Each row of a before or after table is a point. One or more steps were done to the points. Then noise was added and the rows were shuffled. The steps act on columns, c1 being the first. Write out the steps. A step turns or swaps two columns, mirrors them in a line or flattens them onto one, adds a multiple of one to another, or multiplies or shifts one. Angles are multiples of 10 degrees, from the lower column toward the higher: turns from -170 to 170, lines from 10 to 170 but not 90. Use the fewest steps. Two steps may share a column if one is a turn and the other turns, adds or multiplies; they go together, in the order done. Otherwise the lowest column goes first.

Before, 11 rows:
[4 32 -32]
[86 56 -18]
[67 30 -8]
[6 20 54]
[-2 69 64]
[12 -40 -23]
[-37 -37 -4]
[60 57 -16]
[-27 -23 -70]
[-31 -17 16]
[-2 -21 -18]
After (11 x 3):
[-40 17 40]
[-35 -7 -14]
[33 -5 -76]
[67 37 63]
[-15 -28 -35]
[32 -26 -5]
[48 18 50]
[34 22 -21]
[12 -21 -19]
[53 42 37]
[-50 50 40]
Steps: turn c1 and c3 by 50 degrees; multiply c2 by 0.7

Before, 13 rows:
[-1 -16 -24 12 17 16]
[-9 -66 -28 33 8 -47]
[1 -25 -44 -11 -22 46]
[1 -18 -4 -28 34 11]
[-23 -26 -16 19 22 48]
[-18 -36 -53 40 48 24]
[-12 -19 -50 -13 43 -99]
[-17 -15 -20 44 35 42]
[-3 -68 -22 7 33 28]
[-71 -38 -36 -5 -116 33]
[-2 -19 -39 29 -36 -43]
[-7 -46 -26 -10 34 28]
[-51 -100 -8 41 36 49]
After (13 x 6):
[2 -17 -31 -71 8 11]
[28 -58 -20 -8 -22 -46]
[25 -63 -41 -35 -10 26]
[9 -27 7 -51 -52 46]
[29 -26 -62 -3 -34 22]
[19 -15 -59 -52 -32 -97]
[6 -19 19 -9 -50 -42]
[22 -10 -39 3 -6 41]
[79 -76 -40 3 6 48]
[24 -37 -41 -51 -12 28]
[29 -19 -26 -20 -10 46]
[81 -11 97 -44 -72 31]
[10 -17 -26 -30 -16 17]
Steps: mirror c1 and c2 in the line at 100 degrees; turn c3 and c5 by 70 degrees; shift c4 by -40

Before (10 x 9):
[-11 42 -25 28 46 31 -24 -10 -34]
[62 61 5 -26 1 -44 7 44 36]
[2 13 85 -37 40 17 40 -45 -51]
[-8 62 -20 -54 15 -38 15 8 14]
[-38 -39 -4 -21 -48 -25 -13 -14 -19]
[-58 60 95 -54 -39 -61 66 24 -8]
[-29 -31 43 -29 -35 27 -7 -23 32]
[27 -26 51 -18 -55 36 66 -49 24]
[-17 -53 -15 -4 56 36 22 1 -33]
[-40 16 -29 8 51 -81 -4 2 27]
After, 10 rows:
[57 60 12 -7 3 43 23 31 30]
[-41 -38 -13 -22 -45 -8 7 31 -14]
[-73 63 81 17 -38 28 86 53 -6]
[-14 -57 -18 14 61 -8 25 -36 -36]
[-14 57 -11 -26 11 12 47 41 10]
[15 -20 51 34 -60 -39 57 -15 25]
[-33 12 -42 2 55 27 -17 70 23]
[-18 7 84 2 36 -30 51 4 -56]
[-41 -30 38 -21 -44 -21 19 -16 35]
[-8 47 -25 -5 48 -21 -29 -27 -38]
Steps: turn c1 and c3 by 10 degrees; turn c4 and c7 by -50 degrees; turn c6 and c8 by -110 degrees; multiply c6 by 0.7

Before (12 x 14):
[53 -52 8 0 28 14 -2 -51 23 -35 28 -54 -4 41]
[15 -47 -7 47 49 70 -17 49 -68 3 1 -57 -49 -38]
[-18 21 44 -15 41 48 -61 -32 -17 -25 -52 32 -25 -45]
[-64 21 29 56 -43 -14 62 -3 8 57 5 6 -5 -9]
[30 40 23 -3 -64 -20 49 -16 13 47 15 55 11 11]
[-40 4 -27 20 -52 56 -44 -25 16 -30 -30 35 -73 20]
[-10 3 52 44 -14 60 34 -30 16 -6 -7 -14 -36 -67]
[-7 19 -29 48 -42 -8 21 -16 19 4 -51 -50 8 -21]
[0 -55 12 -50 -18 -49 -2 -69 -21 59 -4 59 -84 -41]
[48 37 -52 -3 28 -39 20 -26 25 -31 15 39 -12 41]
[-48 35 38 51 -63 -19 13 1 22 -41 18 -9 5 -41]
[-24 62 31 -35 -18 -37 25 -16 1 -49 -24 -45 -22 -14]
After (12 x 14):
[8 33 -52 26 48 70 27 51 -70 47 -1 -94 -13 -38]
[4 58 26 -24 -18 -50 34 -69 -18 87 -4 92 45 -22]
[-4 -37 -23 41 -42 1 37 -18 19 -9 -55 -83 4 6]
[-69 -47 -50 -8 -47 -16 35 -3 16 15 0 4 51 39]
[28 -43 9 -30 -66 -16 15 -11 15 -3 16 92 56 50]
[-18 -13 -54 -39 -16 62 73 -30 22 39 -4 -18 -6 -3]
[-46 -53 -51 -31 -61 -21 39 -10 22 -6 18 -14 -42 -9]
[46 -41 35 46 28 -38 -28 -26 31 7 18 63 -30 40]
[-38 -10 -12 27 -55 57 -41 -21 14 64 -27 54 -41 -29]
[-14 -10 -2 -50 37 51 11 -26 -19 23 -49 50 -23 -75]
[-29 -43 41 -43 -15 -33 28 -12 2 6 -22 -73 -53 17]
[52 42 -20 -5 28 10 -40 -41 21 -1 24 -82 -32 13]
Steps: turn c2 and c4 by 160 degrees; turn c3 and c4 by -110 degrees; turn c7 and c14 by 60 degrees; turn c10 and c13 by 80 degrees; multiply c12 by 1.6

Before:
[-15 23 -3 -11 -4 -3 -4 23 5 15 9 19 4 -4 0 2 2 13 -42 0]
[-6 13 -16 52 -5 -5 -6 9 2 11 23 -17 11 1 -22 16 -18 -20 3 12]
[-9 16 -2 -12 -23 14 -17 26 7 -7 64 -15 -19 12 19 -37 4 -13 22 1]
[-1 -3 -9 -6 -9 15 7 18 4 0 -15 -15 9 15 -13 1 -17 0 -72 11]
[-3 15 -25 26 -5 11 6 -2 25 1 1 23 12 -41 14 12 -18 -8 13 -28]
[2 26 -17 -7 4 21 -5 -26 6 -8 33 5 14 15 -29 6 -9 -17 16 5]
[4 19 -1 26 -38 23 -5 23 4 13 -12 -12 -14 13 8 -7 6 10 -25 -25]
[4 17 -25 -10 -8 8 -4 18 75 14 -2 -14 -2 5 21 22 -7 0 8 -16]
[1 8 -10 13 10 4 11 26 16 -36 -15 -14 27 17 11 18 -1 -8 24 -10]
[7 32 8 -2 6 9 -19 5 15 -41 34 -15 29 5 21 11 -5 -14 17 4]
[-7 -14 -43 2 7 19 -62 12 23 -2 -14 18 23 -3 -47 -18 -20 -16 8 -3]
[-12 12 -10 -6 3 5 0 -101 21 13 -8 -16 30 7 19 13 11 8 22 8]
[-15 29 1 -7 -1 17 2 20 13 -9 -17 -20 6 -4 23 17 -3 -17 3 -14]
After, 13 rows:
[-7 49 1 -44 -23 13 -18 27 9 -7 64 -16 -19 -5 -41 -35 4 -11 21 3]
[-5 -41 2 121 5 17 -63 12 25 -1 -13 18 22 9 72 -17 -22 -18 7 -3]
[-3 -3 -1 37 -8 17 8 18 3 0 -18 -17 9 17 14 1 -16 0 -73 10]
[8 93 -2 -53 7 8 -17 5 16 -43 35 -13 29 -28 -33 12 -4 -14 18 2]
[-6 37 0 32 -4 -5 -7 8 1 12 24 -15 10 -12 78 15 -18 -20 4 13]
[2 30 0 -32 9 7 12 23 16 -35 -15 -15 26 7 -6 20 -1 -10 25 -10]
[-14 80 1 -54 -1 18 2 22 12 -10 -18 -19 9 -34 -42 17 -1 -16 2 -13]
[-10 37 0 -49 2 4 -1 -101 21 11 -10 -16 29 -5 -36 13 12 8 21 8]
[-16 63 0 4 -2 -3 -3 22 5 18 10 20 5 -27 -9 1 2 11 -42 -2]
[7 51 2 -49 -7 9 -7 18 74 14 -2 -13 0 -13 -39 20 -7 0 7 -16]
[3 57 -1 -34 -38 24 -4 22 5 10 -11 -12 -15 -7 11 -8 5 8 -22 -25]
[4 78 0 78 4 21 -4 -25 5 -8 34 7 15 -14 37 4 -10 -17 18 4]
[-1 29 -2 -49 -5 11 8 -4 26 4 2 24 13 -52 0 10 -19 -9 13 -30]
Steps: multiply c2 by 3; turn c2 and c14 by -20 degrees; multiply c3 by 0; multiply c15 by 3; turn c4 and c15 by 120 degrees
